Each row is a point. Each copy is the shape, with its points in the same order, stretched, turned, moved and blurred by noise. Some copies are also mirrored. Which?
(in the rows, 128 means zero)

Shape (9 x 3):
[[133 135 107]
 [152 115 134]
 [143 153 147]
 [ 49 138 155]
 [111 138 107]
 [144 122 117]
 [147 122 139]
 [ 48 146 119]
 [142 134 118]]
Copy 1 (9 x 3):
[[122 133 115]
 [137 106 115]
 [105 110 151]
 [170 179 217]
 [131 152 133]
 [132 120 113]
 [131 110 128]
 [153 196 186]
 [123 124 115]]
Copy 1 is: mirrored
Copy 2 (9 x 3):
[[139 144 128]
 [119 118  89]
 [129  91 131]
 [ 71 164 213]
 [137 160 150]
 [130 134 105]
 [113 118 110]
 [107 190 219]
 [132 125 117]]
Copy 2 is: only turned
Copy 3 (9 x 3):
[[127 147 141]
 [125 143 104]
 [148 130 117]
 [116  62 154]
 [127 135 153]
 [121 150 121]
 [128 140 104]
 [115  75 180]
 [134 146 124]]
Copy 3 is: only turned
Copy 4 (9 x 3):
[[120 120 116]
 [134 130 138]
 [112 110 143]
 [178  60 126]
 [128 106 110]
 [129 130 125]
 [130 123 142]
 [163  67  98]
 [119 120 123]]
Copy 4 is: only turned

Shape (9 x 4):
[[102 151 146 131]
 [134 140 162 121]
 [143 138  88 103]
 [170 137 116 123]
 [130 103 155 130]
 [ 85 100 203 119]
 [151 123  93 145]
 [162 106 145 118]
 [160 150  96 134]]
Copy 1 (9 x 4):
[[117 119 133  97]
 [ 90 129 126 121]
 [153 138 128 151]
 [122 117 116 164]
 [ 89 125 148 141]
 [ 55 143 166  92]
 [147  99 144 167]
 [ 97 134 136 169]
 [150 100 111 161]]
Copy 1 is: only turned
Copy 2 (9 x 4):
[[123 116 161 104]
 [116 100 159 148]
 [109  93  76 110]
 [132  65  96 143]
 [129 124 137 159]
 [110 178 197 169]
 [157  94  84 118]
 [129  98 115 181]
 [147  68  89 117]]
Copy 2 is: only turned
Copy 3 (9 x 4):
[[120 132 134 105]
 [149 142 124 111]
 [103 118  92 164]
 [135 141 115 166]
 [159 112 135 106]
 [172 103 138  42]
 [119 116 139 171]
 [167 125 121 136]
 [113 142 123 177]]
Copy 3 is: only turned

Shape (11 x 6):
[[163 119 114 160 148 114]
 [152 130 143 141 153 137]
 [ 93  77 129 137  75 143]
 [135 132  82 117 135 111]
 [ 79 112 121 160  98 133]
 [145 134 112 156 118 165]
 [116 131 104  99  88  93]
 [154 166 112 133 142 113]
 [141 141 113 115 146 107]
 [ 82  94 124 150  83 141]
 [125 130  96  86 155 102]]
Copy 1 (11 x 6):
[[100 129 119 125 105 179]
 [108  87 127 133  96 153]
 [204 141 134 155 144 155]
 [135 178 114  89 137 139]
 [174 143 125 184 163 146]
 [127  90  95 123 111 173]
 [168 189 143 119 178 122]
 [ 92 120 120 112 130 137]
 [120 145 123 103 132 130]
 [196 138 126 176 157 152]
 [144 182 127  86 121 114]]
Copy 1 is: mirrored
Copy 2 (11 x 6):
[[133 111 166 105  98 101]
 [130 104 162 143 128 114]
 [211 145  50 124 114 113]
 [ 95 152 113 126  80 138]
 [173 112  51  94 129 121]
 [133 107 102 138 131  71]
 [113 204  87 119  99 149]
 [ 76 137 150 125 121 114]
 [ 95 143 149 134 104 147]
 [195 128  45 108 123 116]
 [ 82 156 136 149  81 186]]
Copy 2 is: mirrored
Copy 3 (11 x 6):
[[156 177  99 124 120 118]
 [142 154 123 126 155 107]
 [170 112 104 162 121 185]
 [128 151 122 143  97 135]
 [152  98  99 127 124 153]
 [136 142 126 114 140 153]
 [114 122 115 172 105 168]
 [106 148 121 124 135 114]
 [122 149 125 142 122 114]
 [161 101 100 144 119 172]
 [123 145 142 154 103 109]]
Copy 3 is: only turned

Shape (9 x 6):
[[144 145 132 163 128 132]
 [111 159 125 144 132 106]
 [114 145 135 141 149 134]
 [123 130 128  74 134 135]
 [106 133 138  88 111 154]
 [ 96 148 117 111 131 164]
 [111 152 160 136 144 135]
 [123 145 123 134 167 137]
 [ 33  62 132 108 109 176]]
Copy 1 (9 x 6):
[[146 159 137 154 180 129]
 [107 169 105 131 148 142]
 [112 150 123 133 169 115]
 [112 115  99 120 100 115]
 [103 101 126 147  88 107]
 [ 77 131 132 147 122  79]
 [105 139 115 146 171 128]
 [113 161 115 120 184 100]
 [ 70  67 207 109  57  82]]
Copy 1 is: only turned
Copy 2 (9 x 6):
[[157 157 115  90 124 138]
 [120 130 106  79 157 161]
 [129 136 100  88 138 126]
 [109 104 135 119  94 108]
 [116 135 129 127  73 114]
 [125 122  96 120  97 129]
 [119 151 108  80 125 119]
 [136 124  97  86 146 117]
 [ 75 193 133 195  84 118]]
Copy 2 is: mirrored

Shape (13 x 8):
[[144  66 101 148  95 161 148 110]
 [143  87 110 185  92 122 124  86]
 [128 172 137  89 142 151 118 125]
 [178 142 117 138 131  82 169 130]
 [114 133 108 127 149 158 110 128]
 [124 134  90 112 141 127  90 131]
 [126 160 131 109 147 132 111 174]
 [124 142 154 100 154  86 122 134]
 [ 86 160  94 102 133 150 129 137]
 [125 159 111 113 157 162 157 133]
 [119 174 135 118 128 158 135 144]
 [207 127  82 121 142 102 144 126]
 [132 155 104 136 173 147 150 129]]
Copy 1 (13 x 8):
[[142 120 177  74 154 150  71 141]
 [120 102 216  93 159 134  88 132]
 [145 101  99 153 106 117 128 140]
 [121 135 165 160 108  76  86 133]
 [171 113 121 144 136 150 122 132]
 [178  98 126 146 151 118 123 108]
 [145 130  73 168 140 111 130 127]
 [116 156  95 175  92  87 142 104]
 [185 121 117 145 125 120 140 149]
 [175 144 126 165 102 135 105 159]
 [144 118 109 152 126 120 122 164]
 [157 107 168 143 134  99  56 101]
 [173 143 149 184 109 135 112 146]]
Copy 1 is: only turned
Copy 2 (13 x 8):
[[147  92 109  79 102 158 141 112]
 [152 130 104  25 123 148 120 135]
 [114 129 123 187 154 152 109 121]
 [ 83  96 172  77 126  90 105 153]
 [116 128 118 136 120 182 131 132]
 [101 167 110 133  95 162 108 157]
 [123 146 167 172 124 132 116 151]
 [118 163 148 147 139 100 144 143]
 [ 94 118 100 168 138 155 122 174]
 [ 88  77 145 160 148 164 124 124]
 [121 105 143 169 154 145 109 138]
 [ 62  97 162  93  75 126  82 139]
 [ 80  92 153 131 135 172 124 126]]
Copy 2 is: mirrored
